Rows are points. Each copy is the shape, with its points in the same order, turned, moved and blurred by noise. Some copies are also mirrored. Which?

Shape, 8 rows:
[[ 0.32 -0.21 -0.39]
 [-0.14  0.36 -0.19]
 [-0.67 -0.24  0.22]
 [-0.46  0.48  0.01]
 [ 0.04  0.43  0.25]
 [ 0.18  0.04  0.09]
 [ 0.96 -0.07 -0.56]
 [-0.52 -0.20 -0.10]]
Copy 1:
[[ 0.04 -0.51  0.70]
 [ 0.31  0.06  0.19]
 [-0.32  0.56  0.49]
 [ 0.31  0.46  0.14]
 [-0.06 -0.05 -0.15]
 [-0.14 -0.21  0.19]
 [ 0.15 -1.16  0.57]
 [-0.07  0.39  0.66]]
Copy 1 is: mirrored
Copy 2 (8 x 3):
[[ 0.13  0.09 -0.47]
 [-0.16  0.41  0.14]
 [-0.68 -0.29  0.34]
 [-0.35  0.36  0.49]
 [ 0.07  0.21  0.39]
 [ 0.25  0.06  0.09]
 [ 0.75  0.28 -0.72]
 [-0.60 -0.06  0.05]]
Copy 2 is: only turned
Copy 3 (8 x 3):
[[ 0.30  0.27 -0.44]
 [ 0.25 -0.15  0.21]
 [-0.37 -0.64 -0.20]
 [ 0.08 -0.48  0.35]
 [-0.13  0.03  0.37]
 [-0.11  0.18 -0.02]
 [ 0.48  0.96 -0.34]
 [ 0.06 -0.49 -0.27]]
Copy 3 is: mirrored
Copy 4 (8 x 3):
[[-0.11 -0.23 -0.34]
 [-0.05  0.36  0.16]
 [ 0.02 -0.23  0.84]
 [ 0.01  0.49  0.55]
 [ 0.43  0.39  0.18]
 [ 0.29  0.02 -0.02]
 [ 0.02 -0.08 -0.98]
 [-0.24 -0.15  0.56]]
Copy 4 is: only turned

Shape:
[[-0.27 -0.19  0.14  0.11]
 [-0.09  0.48  0.11  0.50]
 [-0.34  0.40 -0.51  0.48]
 [-0.15 -0.49  0.02 -0.39]
 [-0.45  0.64  0.19 -0.15]
 [ 0.36  0.25 -0.23 -0.64]
 [ 0.65  0.21  0.18 -0.19]
 [-0.05 -0.43  0.13  0.04]]
Copy 1:
[[-0.07  0.22  0.20  0.12]
 [ 0.10  0.74 -0.37  0.20]
 [-0.30  0.41 -0.66 -0.15]
 [-0.14 -0.37  0.36  0.31]
 [-0.47  0.57 -0.22  0.69]
 [ 0.00 -0.37 -0.44  0.86]
 [ 0.59 -0.02 -0.27  0.77]
 [ 0.14 -0.05  0.28  0.13]]
Copy 1 is: mirrored
Copy 2:
[[-0.18  0.00  0.05  0.12]
 [ 0.26  0.27 -0.60 -0.03]
 [-0.27  0.41 -0.82  0.29]
 [-0.60 -0.21  0.24 -0.15]
 [-0.05  0.74 -0.19 -0.36]
 [-0.66 -0.03 -0.42 -0.82]
 [-0.07 -0.38 -0.41 -0.74]
 [-0.27 -0.33  0.08  0.03]]
Copy 2 is: only turned
Copy 3:
[[-0.07  0.02 -0.20  0.21]
 [-0.25  0.45  0.43  0.14]
 [-0.19  0.17  0.46 -0.40]
 [ 0.40 -0.25 -0.43  0.31]
 [ 0.20  0.81 -0.01 -0.09]
 [ 0.98  0.09  0.28  0.17]
 [ 0.59  0.16  0.51  0.70]
 [ 0.04 -0.21 -0.21  0.41]]
Copy 3 is: mirrored

Shape (9 x 6):
[[-0.74 -0.32 -0.48  0.23 -0.32 -0.11]
 [ 0.46 -0.08 -0.56 -0.42 -0.83  0.58]
 [ 0.04  0.54 -0.20 -0.22  0.42  0.39]
 [ 0.21  0.41 -0.19  0.49 -0.73  0.47]
 [-0.33  0.35  0.16  0.37  0.01  0.62]
 [-0.39  0.29  0.15 -0.17  0.22 -0.47]
 [-0.16 -0.24  0.34 -0.54  0.14 -0.39]
 [ 0.22  0.24  0.53  0.30  0.07 -0.14]
 [ 0.20 -0.37 -0.24 -0.42  0.19 -0.34]]
Copy 1:
[[ 0.44 -0.40 -0.50  0.09 -0.55  0.10]
 [ 0.74  0.67  0.66  0.24 -0.35  0.34]
 [ 0.16 -0.05  0.46 -0.50  0.42 -0.18]
 [ 0.61  0.25  0.48  0.42 -0.39 -0.64]
 [ 0.03 -0.35  0.47 -0.12 -0.30 -0.59]
 [-0.14  0.07 -0.51 -0.44  0.12 -0.28]
 [-0.47  0.34 -0.40 -0.28 -0.01  0.23]
 [-0.42  0.24 -0.02  0.18  0.12 -0.62]
 [-0.04  0.27 -0.24  0.06  0.29  0.50]]
Copy 1 is: mirrored
Copy 2 (9 x 6):
[[-0.32  0.20 -0.23  0.20 -0.92 -0.08]
 [ 0.48  0.19  0.82 -0.02 -0.24 -0.57]
 [ 0.28  0.46 -0.31 -0.48  0.37 -0.14]
 [ 0.85 -0.09  0.15  0.49 -0.06 -0.07]
 [ 0.47 -0.20 -0.52 -0.26 -0.15  0.09]
 [-0.43  0.54 -0.37 -0.04  0.15  0.43]
 [-0.74  0.15  0.17 -0.26  0.08  0.33]
 [ 0.00 -0.16 -0.22  0.26  0.50  0.33]
 [-0.67  0.31  0.29 -0.15  0.21 -0.40]]
Copy 2 is: only turned
Copy 3, 9 rows:
[[-0.47  0.09 -0.32  0.64 -0.23 -0.40]
 [-0.23  0.37 -0.68 -0.75 -0.05  0.32]
 [ 0.10 -0.10  0.22  0.10  0.34  0.69]
 [-0.11  1.06 -0.07 -0.28  0.29  0.06]
 [ 0.32  0.57  0.04  0.52  0.21  0.40]
 [-0.10 -0.17  0.70  0.34 -0.37  0.16]
 [ 0.21 -0.36  0.23  0.00 -0.86  0.10]
 [ 0.54  0.39  0.63 -0.05 -0.13  0.09]
 [ 0.07 -0.58  0.03 -0.39 -0.34 -0.11]]
Copy 3 is: only turned
Copy 4, 9 rows:
[[ 0.30 -0.04 -0.16  0.48 -0.14  0.91]
 [ 1.34 -0.21  0.14  0.09 -0.01 -0.21]
 [-0.01  0.17 -0.19  0.49  0.17 -0.57]
 [ 0.56 -0.11  0.86  0.38  0.18  0.03]
 [ 0.03  0.52  0.38  0.49  0.37  0.06]
 [-0.41  0.16 -0.20  0.16 -0.52  0.07]
 [-0.04  0.30 -0.46 -0.40 -0.49  0.08]
 [-0.30  0.18  0.42 -0.30 -0.01 -0.10]
 [ 0.18 -0.29 -0.60 -0.28 -0.19  0.03]]
Copy 4 is: only turned
